Each row is a point. To make a cloud, some directions were put in groups of two or more. Within a group, all points are equally far from the middle, so they leave a hole (a ring in 2 directions, a hollow ball in 3). The other directions are filled evenly. Then the cloud was stretched, turned, moved and blurred a little. How many holes are there, and how many directions does each take, smallest first?

Cloud (14 x 2)
.32 -.41
.13 -.47
.48 .03
.02 -.47
.49 -.18
.40 -.35
.46 -.26
-.01 -.47
.41 -.34
-.10 -.44
.06 .30
-.25 -.35
-.34 -.23
.23 .27
Holes: 1 (2)

Cloud (22 x 3)
-.61 -.08 .35
-.04 .53 -.12
-.22 .07 -.44
-.34 -.09 -.19
.03 .05 -.56
-.06 .31 -.05
-.10 .40 .34
-.10 .53 .08
-.24 -.60 .04
-.55 .06 .39
-.46 -.32 .28
-.31 .24 -.09
-.48 -.15 -.56
-.53 .21 -.55
-.37 -.32 .14
.37 .38 -.40
-.67 .39 -.36
.10 -.01 .38
-.58 .21 .00
.26 -.21 -.22
-.22 -.23 .12
.14 .29 -.12
Holes: 0

Cloud (29 x 4)
.45 -.36 -.06 -.32
.68 .07 -.42 .12
.10 .07 -.19 -.42
.30 -.28 .30 -.46
-.02 -.11 .65 -.20
-.14 .19 -.40 .62
-.61 .17 .54 -.19
.14 -.34 .43 -.43
-.08 .22 -.48 .47
-.27 .05 -.34 .09
-.15 -.19 .56 -.16
-.16 .43 -.11 .25
-.04 .40 -.37 .66
.14 .00 -.06 -.60
-.22 .40 .00 .54
.56 -.20 -.04 .10
-.40 .11 .27 .20
.35 -.25 .21 -.53
.41 -.13 -.13 -.43
-.11 .47 .05 -.09
-.49 .17 .28 .05
.33 .29 -.29 -.01
-.48 -.16 .40 -.11
.24 -.12 .46 -.17
.37 .28 -.08 -.20
-.11 -.18 .65 -.28
.18 -.44 -.04 .20
-.03 .36 -.43 .72
-.30 .52 .20 .32
Holes: 1 (2)

Cloud (51 x 6)
.48 -.03 -.07 -.57 .18 -.35
.34 -.11 -.28 -.16 .50 -.34
.05 .12 .53 .12 .64 .00
-.09 -.03 .28 .57 .28 .13
.18 .73 .06 .05 .30 -.18
.37 -.35 .64 .04 .23 -.36
-.22 .04 -.27 -.44 .00 .41
.29 .16 .28 -.34 .57 -.20
-.05 -.34 .31 -.39 -.18 -.63
-.05 .75 -.07 -.39 .04 -.27
.24 -.03 .59 -.08 .47 -.59
-.35 -.20 -.07 -.24 .31 -.08
-.18 .15 .65 .13 .16 -.53
-.14 .82 -.21 -.28 -.12 .00
.38 .12 .50 -.11 .40 -.68
-.03 -.46 -.30 .03 -.36 -.44
-.03 -.01 .16 .33 -.19 -.63
.53 .45 -.02 -.02 .03 -.59
.37 -.25 .04 -.05 -.55 .00
-.22 .26 -.05 .03 .52 -.23
-.04 .63 .09 -.41 .27 -.17
-.35 .39 .39 -.25 .26 .14
.03 -.41 -.03 .13 -.57 -.20
.37 .14 -.06 -.16 -.66 -.37
-.32 .01 -.39 -.06 -.58 .29
-.18 -.62 .25 -.03 -.25 -.18
.31 -.59 .01 .12 -.27 -.38
.04 -.05 -.23 .31 -.52 -.14
.47 -.26 .20 .02 -.39 -.37
.03 .71 -.25 -.41 .01 -.08
.08 -.61 -.08 .18 -.08 -.49
.15 -.29 -.20 .41 -.27 -.21
-.22 .71 -.05 -.14 -.50 -.26
-.25 .44 .25 .19 -.13 .49
.22 .31 .09 .35 .13 -.56
.07 .52 -.48 -.29 -.14 -.47
.57 .36 .02 .15 .22 -.12
-.14 -.16 .23 -.20 -.30 .55
.10 .17 .59 .33 .03 .09
-.21 -.19 .05 .50 .37 -.04
-.14 -.24 -.26 -.32 .21 -.43
.10 -.44 -.46 .33 .07 -.10
.65 -.04 -.35 .00 .00 -.37
.44 .22 .40 -.07 .24 -.74
.54 .15 .13 -.40 .07 -.75
.37 .50 -.49 -.23 -.01 -.24
.04 .58 .12 .30 .04 -.41
.17 .06 -.25 -.02 .43 -.54
-.28 -.10 -.25 .43 .01 -.13
.30 .40 .05 -.58 -.48 -.26
-.32 -.10 -.07 -.09 .44 -.23
Holes: 1 (6)

Cloud (104 x 9)
-.17 -.60 .16 .65 -.09 .22 -.05 -.14 .19
-.39 .07 .26 -.05 -.20 -.16 .48 -.29 -.16
-.21 -.04 .01 .20 -.38 .27 .62 .53 .33
-.34 -.34 -.31 .16 .02 .83 .25 .01 .23
-.24 -.27 .48 .28 .43 .03 .14 -.38 -.18
-.19 -.25 .32 .43 -.39 -.37 .20 -.06 .31
-.60 -.40 -.51 -.09 -.36 .03 .13 .33 .28
-.20 -.24 -.42 .25 -.24 .25 -.45 .29 .23
.03 .19 .00 -.59 .12 -.17 .07 -.39 -.23
-.06 .00 .19 -.76 -.14 .44 .03 -.39 -.34
-.57 -.34 -.05 -.42 .33 -.12 -.38 -.27 .31
-.02 -.35 -.13 .02 -.03 -.65 -.27 .21 .70
.09 -.64 .14 .15 .08 .13 .01 .15 .42
.27 -.06 -.31 .25 .21 -.69 -.32 .07 .22
.08 -.35 .28 -.17 -.19 -.16 .38 -.02 .35
-.22 -.35 -.31 .14 .31 -.02 -.28 .28 .88
.32 -.17 .22 .24 -.33 .23 -.28 -.22 -.02
.00 -.34 -.04 .43 -.16 -.11 .22 -.31 -.36
-.24 .06 .36 .29 -.09 -.27 .42 .26 .37
-.20 .37 -.37 .03 -.14 .52 -.14 .24 .04
-.48 -.27 .35 .51 .02 .20 .31 -.03 .42
-.05 -.08 .45 -.26 -.60 .02 .17 .02 .24
.30 .07 -.21 -.22 -.45 -.05 -.09 .12 .15
-.03 -.18 .29 .11 -.06 -.80 -.03 -.07 -.19
-.13 .24 -.19 .11 -.18 .20 -.17 -.28 .00
-.63 .08 -.16 -.09 -.32 -.10 .31 .17 .41
-.46 -.41 .01 .28 .14 -.22 -.19 .17 .06
-.23 -.54 -.19 -.28 -.20 .57 .07 .20 .08
.17 -.22 -.36 .14 .30 -.53 -.19 -.16 -.32
-.05 .01 -.47 .12 .51 -.20 -.70 -.04 .04
-.44 -.04 -.22 -.38 .45 .28 -.11 .22 .22
-.12 -.19 .32 .44 .21 -.58 -.10 -.24 .07
-.22 -.67 -.32 -.23 -.16 .22 -.04 -.17 -.11
-.34 -.51 -.10 .18 -.30 -.27 .03 .00 -.21
.30 .11 -.06 -.08 .04 -.37 -.22 .20 -.29
-.15 -.24 .06 -.41 -.85 -.27 .11 .38 .05
.23 -.16 .00 .32 .46 -.14 -.67 -.17 .22
-.43 -.01 -.40 -.51 -.13 .38 .23 .09 .45
-.46 -.16 -.33 .24 .04 -.19 .15 .71 .50
.18 -.23 .02 .40 -.32 .35 .03 .21 -.14
.00 .11 -.42 .48 .09 -.62 -.18 .45 .48
-.51 .03 -.05 -.07 -.37 .05 -.32 .23 .72
-.64 .02 .02 .03 -.29 -.10 -.47 .22 .54
.01 -.06 .11 .46 -.39 -.39 .09 .00 .26
-.43 -.25 -.28 -.10 -.27 .30 .02 .51 .85
-.41 -.53 -.41 .44 -.09 .26 .02 .30 .33
-.45 .17 -.01 -.35 -.35 -.44 .41 .12 -.17
-.08 .02 .32 .00 -.22 .68 .26 -.17 -.35
-.44 -.53 .02 .52 -.19 -.35 .28 .03 .39
-.36 .01 -.18 .09 -.28 .28 .62 .15 .48
-.12 -.39 .17 -.04 .36 .77 -.10 -.15 .27
-.32 .02 .19 -.52 .20 .29 .17 -.41 .22
.02 -.44 .19 .19 -.17 -.19 -.28 -.13 .56
.10 .03 -.57 .10 -.48 -.11 -.09 .23 -.15
-.07 -.12 -.15 -.18 .01 .94 .05 -.24 -.14
.29 -.15 -.64 -.17 .21 .20 -.18 -.10 -.18
-.45 -.50 -.25 .04 .19 .32 .00 -.01 .75
-.39 -.11 -.34 .06 .00 .57 -.52 -.13 .22
-.07 -.39 .37 -.18 -.73 -.11 .34 .10 -.09
-.40 .13 -.45 -.39 -.42 .12 .01 .18 .35
-.31 -.44 -.36 -.23 -.30 -.22 -.30 -.11 .22
-.50 -.46 .10 -.13 -.25 .25 -.47 .29 .69
-.47 -.12 -.61 .30 -.15 -.18 .01 .60 .50
-.42 -.59 .25 -.22 -.04 .34 .34 .00 .50
-.03 -.43 -.31 .35 .49 -.01 -.34 .13 .61
-.33 .05 -.75 .34 .34 .03 .12 .39 .29
-.45 .10 -.39 .06 -.11 .53 .03 .16 .43
-.52 -.09 .43 -.21 -.45 -.17 .36 -.16 -.03
-.05 .52 -.13 .05 .13 .06 -.17 -.37 -.42
.17 .06 .00 -.13 -.13 -.09 -.54 .09 .51
.13 -.13 -.44 .41 .25 -.41 -.21 -.05 -.30
-.31 .03 -.48 -.06 .47 -.04 -.40 .29 .64
.15 -.42 .38 .04 .11 .65 -.21 -.33 .01
-.44 -.07 .26 -.19 -.39 -.26 -.10 -.37 -.25
-.18 -.08 .33 -.27 -.65 -.04 -.08 .20 -.24
-.54 -.14 .31 -.50 .20 -.17 -.03 .07 .38
-.05 -.12 -.62 .38 .68 -.02 .07 -.13 .09
.07 -.20 .32 .06 -.33 .35 .05 -.33 -.54
.14 .25 .08 -.03 .29 .04 -.27 .18 .42
-.10 .30 .16 -.12 .15 -.26 -.37 .37 .41
-.13 .31 -.59 -.15 .54 .28 -.27 .17 .09
.16 .46 -.45 .07 .42 .16 .03 -.03 -.26
-.55 -.58 -.28 .02 -.02 .22 .06 .09 .73
-.31 -.32 .25 -.12 -.61 .10 .72 .31 .17
-.50 .12 .15 -.01 -.19 .35 .54 .01 .22
.00 .19 .02 -.26 -.56 -.10 -.51 -.16 -.16
-.11 -.31 .30 .24 -.51 -.69 .43 .15 -.02
.30 -.18 -.26 .11 -.08 -.06 -.55 .07 .40
-.35 .16 .01 .05 -.54 -.43 .22 .39 .49
-.57 .00 -.01 -.25 -.37 -.61 .33 .34 .10
-.24 -.67 .30 .39 -.10 .43 -.18 -.22 .12
-.27 -.21 -.39 -.28 -.13 .02 -.69 .28 .60
-.23 -.28 .05 -.19 .37 -.43 -.63 -.41 -.05
-.38 -.17 -.44 .09 -.10 .70 .21 .30 .49
-.30 .16 -.32 -.07 .12 -.78 .21 .12 .28
-.60 -.45 -.15 .11 -.25 -.14 .07 .34 .16
-.44 -.31 .28 .49 -.02 .29 -.28 -.19 .52
.10 .62 -.26 -.26 .32 .01 -.06 -.10 -.24
-.28 .23 -.42 -.20 -.38 .38 .03 .43 .11
-.43 -.18 -.08 .23 .19 .56 .09 -.32 -.24
-.15 -.45 .31 -.14 .01 -.39 .17 .17 .51
.36 .14 -.61 -.05 .15 -.46 -.21 .20 -.11
-.18 .45 -.05 -.02 .03 -.62 -.37 .20 .30
-.52 .12 -.10 -.26 -.24 .17 -.11 -.32 -.01
Holes: 2 (2, 6)
